Every row gives one point. Any point is a mix of the corners, with weights that add up to 1. It lies inside the corners' shape when no weight is negative. Say inside or outside, and name the corners with a negative weight.

Corners:
(1): [-82  -8 -30]
(2): [ 47 -57 -38]
(3): [-19   1 -50]
(4): [ 39 -60  93]
Points:
[-31 -28  14] -> inside
[-51 -14 -22] -> inside
[-11 -14 -35] -> inside
[-62 -14 -26] -> inside
[ -2 -37 -15] -> inside
[  8 -30   4] -> inside
[-31 -32   5] -> outside (3)
[-32 -17 -52] -> outside (4)
[-21  -4 -42] -> inside

Corners:
(1): [  4  23 -39 -21   8 -16  62   4  25 -35 -20]
(2): [ 41 -19   2  32  -3  25  13 -42 -38 -21 -25]
(3): [ 27  27  -2  55   9  15 -26 -41 -29   5 -21]
(4): [  0  -6  27 -72 -29  15 -30  33  16 -78 -87]
(5): [-29  11  34 -27 -83  -2 -41  43 -44  84 -35]
(6): [-51  44 -15  46  95 -27  31  -3 -67  29  82]
(7): [ -3  58  41 -19 -27 -24 -15 -13 -25  -7 -29]
(8): [-32   8  30  51   0   0  34  35   6  12  12]
(9): [ -1 -11  39   3 -18 -54 -21 -12  12 -57  15]
(10): [ -9  46 -42 -15  40  47  25 -46  42 -39  64]
(11): [ 25   9  32  23  19 -22  15  86 -44 -40  57]
(12): [ 10   0 -18  54 -13  -5  24   2 -77 -33 -10]
Points:
[  1  13  19 -21 -14   0 -14   7  -5 -38 -35] -> inside
[ -8  29  -5  10   8 -11  33  16 -30  -2  19] -> outside (3, 4, 9)
[  1  13  16  17   0 -10   0  12 -30  -8  -5] -> outside (10)
[-10  17   6  -5 -17  -7  10  16 -12   4 -14] -> inside

Corners:
(1): [  8  -6  -8 -17   5   0 -17  22   5   4 -14   0  -6  22  15   9  -2  16
  -3  17]
(2): [  5 -15 -15   9  16 -17   0 -20  15 -58 -18   2 -21  27   8  20  20 -10
   7   7]
(3): [ -9  11  22  18   4  18  -2  15 -13 -37 -15  12 -17 -20  10  14   8   4
  20  10]
(4): [ -3  -7  20  -7  19  -4  12 -12   6  11   6  -1 -13  -7 -28   5  18   1
  21   7]
(5): [ -6 -14  -3  17 -17   1   9   4  17   5  -9  12 -12   6   0   5  15   8
  11  -5]
(6): [  0   4  -6  -1   9  -3 -20  26   4   9  14   9 -15  26   1 -12  61  15
   0  12]
(7): [ 15 -14  19  11  -6  -9  13  12   8   1   5   6  -1 -52   5  19  -7  29
  -6 -10]
(8): [-14 -18  14  -3  13  10  -7  10   4  -5 -19  11 -11 -26   0  14  29  20
 -11 -14]
(9): [ -5 -16  16  20   5 -18  -7 -22  -8   9  -9   8  33  14   7   7  13 -14
  -4   1]
(10): [-21  -7   9   9 -16 -21  11   8   3  -6   6 -17 -23   9  20  15  16  -2
  -8  28]
(11): [-22   1   6  11  -4 -17   6  26 -22  14  18   2  11   8  14   5  -4  13
   7 -19]
(12): [-16   8  -3  15 -19  -4   1 -29   8  17  86   9 -20  -7   7  17 -22   4
  -3 -13]
(13): [  6 -11 -42   6   3  -8   8  20 -45  17  -7   8  35   2   1  -1  -5  25
 -10 -13]
(14): [-17  -2  12   1   6  10  -4  28 -14  -1   0 -25  68  28   3  13   3  -3
   4   4]
(15): [-12  36   9  12   7  -2  12  18  -7  11   1  -1   4   8   4  12   3  12
  -2  -1]
(16): [-19  48  15  20  -9  16   7  11  -1   4   6 -26 -14  37  23  23  -1 -95
   3  -5]
(17): [-11 -11  23  -7  19  -4   8   6   7 -30  -3   5   8  33  -6  -6  15 -10
  -7  30]
(18): [-22   6   7  -3   9 -21   3  15   7 -11 -15  -8  -5 -27   3 -24  10  15
   4  16]
(19): [ 20 -12   1 -19 -28  32  -5  -2 -27  11  11  -5 -20   3  13  -2   2  17
   0 -11]
(20): [  7 -18  19   3  -9 -11 -15 -25 -14   4  -1   0 -12 -20 -58  -7 -10   6
   5 -10]
(21): [ 32 -10   9 -47 -62 -16  -5  30 -37   5  19  16  31 -18 -62  19  -5  -4
  10 -21]
Points:
[-5  2  7  3 -6 -1  0 11 -9  7  5  0  3  3  0  7  5 -2  1  0] -> outside (2)
[  6  -1   5   1 -23  -9  11 -11  -3  17  16  -2 -12  -5  -9   7 -17 -12
  -5   3] -> outside (2, 3, 6, 8, 11, 14)
[ -3   2  -4   3  -6 -14   6  12 -10   7  15  -1   8   6 -14   3   6   1
   2  -2] -> outside (1, 3, 8, 9, 19)
[ -4  -1  15   0  -5  -6   2   8 -11  17  16  -3  15  -6  -9   4   8   4
  -2  -5] -> outside (1, 2, 3, 5)
[ -4   1   6   2  -7  -2  -2  13 -11  12   6   0   5  -3  -2   5   8   7
   1  -3] -> outside (2, 17)
[  3 -10   4  -2  -9 -14  -4   7 -14   2   7   3   4  -9 -16  13   5  16
   2  -3] -> outside (5, 16, 17, 18, 19)
[ -2  -1   7  -1  -8  -6   0   3  -6  -2   9   2   0  -1 -10   7   3   0
   2  -2] -> inside

Corners:
(1): [-47   3 -46  11 -37  16 -42  52  -3  44 -21  58  40  51 -12  29 -57 -44
 -25 -14]
(2): [ 12  27  57 -31  17   6  41  64  66   2   8 -26 -38 -32   8 -35  -3   6
 -19  28]
(3): [-24  -3 -38 -48  -1  39 -38 -10   8  31  13  -2  22  14 -55 -68 -68 -44
 -32 -29]
(4): [ 20 -15  -6  13  -5  28  -1  35  29  18 -11  -2  23 -29 -21  22 -56 -45
 -14 -33]
(5): [-62  21  29  78  29 -50  29 -20 -43  -1 -17  86  37 -11  -4   9 -63 -12
  64  70]
(6): [ 15 -35  16   1 -44  14   3  56  63   2 -48 -44  16   9 -57 -13  -7   9
  36 -58]
(7): [ 27 -22 -20   9  28  16  31  32  59 -67 -40  63 -11  -8   7  12  -4 -42
 -26   3]
(8): [-16  57  50  34 -14  65 -22   2  10 -42  59   0  20  -4   9   7  46 -22
 -25 -45]
(9): [ 35  -2 -15  66  12  61  12 -28  60  28   2 -25  15  14 -49  31  36  95
  79   9]
(10): [  4  31  41  -8 -19  65  26 -23 -36  14   3  16  11 -35  10 -25  33 -66
 -59  26]
(11): [-21 -38 -29 -20  12  16 -59  24  17 -61 -35  71  14   9   7  43 -59  65
 -21  18]
(12): [-18  10  88  18  -8 -36 -61 -24 -19 -14  63  13 -28  30   6 -40  27 -32
   6   7]
(13): [  4 -16 -28 -12  58   0 -35  -7 -15  17  -5  34  65 -30 -13 -35 -57  40
 -27 -16]
(14): [ 27   4  58 -28  68  13  30 -23 -68 -13  38  42 -22   3 -41  33 -28  36
  18 -28]
(15): [ 20 -52 -37 -64 -12  33 -52 -35  -9 -34  44 -49  39   4   7 -30  51   1
 -12 -19]
(16): [-67 -75 -66  69 -34 -27  53   7  42  53 -42  46  13 -46 -53  31 -54 -23
 -12 -19]
(17): [-63 -18 -18  53 -24 -29 -18 -21 -34  30 -17 -53  36  59   2  -7 -18  -4
   3  -2]
(18): [ -6  13 -20  22   6 -10 -67 -11 -32 -11  16  60 -19  30   7  45  -6  13
  12   2]
(19): [ 28  35  77 -43 -46 -19  22 -30  33 -11  46 -62 -23  -5 -20 -80  49  31
 -21  69]
(20): [-15 -53 -34 -17  34  30 -14  10   5  26 -24 -44  43 -31 -55   8   7  62
 -21  -5]
(21): [-35  55  66 -22  50 -18 -11  -6  31  21 -17 -23  53  48   5 -17 -62 -46
  64 -33]
Points:
[ 10   5  19  13   5  23  29  21  24  11   4  21  -1 -29 -32 -13  -9  -9
 -17   4] -> outside (11, 15, 17, 18, 21)
[ -9  -1  12   5  -6   6 -18   2  12   2   6   2  15   4 -10 -16  -5  -9
  -3   0] -> outside (14)
[ -3   9  29  -6   3   4   5  16  23   0   8  -5  -3  -7  -8 -18  -5   1
  -7  12] -> inside
[ -7   2  28  21   7  -4  19  -4  -1   4   3   7  13   4 -11  -1  -9 -10
  15  -3] -> outside (3, 11, 18, 20)
[ -7  -8   7   7   5  12  -6  -3   2   3  -2  10  18   5 -25   4 -17   6
  10 -12] -> outside (2)
[-16  -8   7   6  12  11 -21  -5  -6  -2   2  16  18  -2 -14   3 -22   8
   6  -7] -> outside (1, 7, 19)
[ -1   9  31  26  -6  12  24  13  20  -3  -2  18   1 -15  -8  -4  -5   5
  -6  22] -> outside (3, 15, 18, 20, 21)
[  2 -21   3  12  18  -9  14  14  16  21 -12   2   4  -1 -36  17 -30  15
  11 -19] -> outside (3, 5, 8, 10, 11, 15)
[ -5  -5   4  -2  11  13 -10   3   8  -4   2  16  14  -4 -18  -1 -14   2
  -1  -1] -> outside (17)
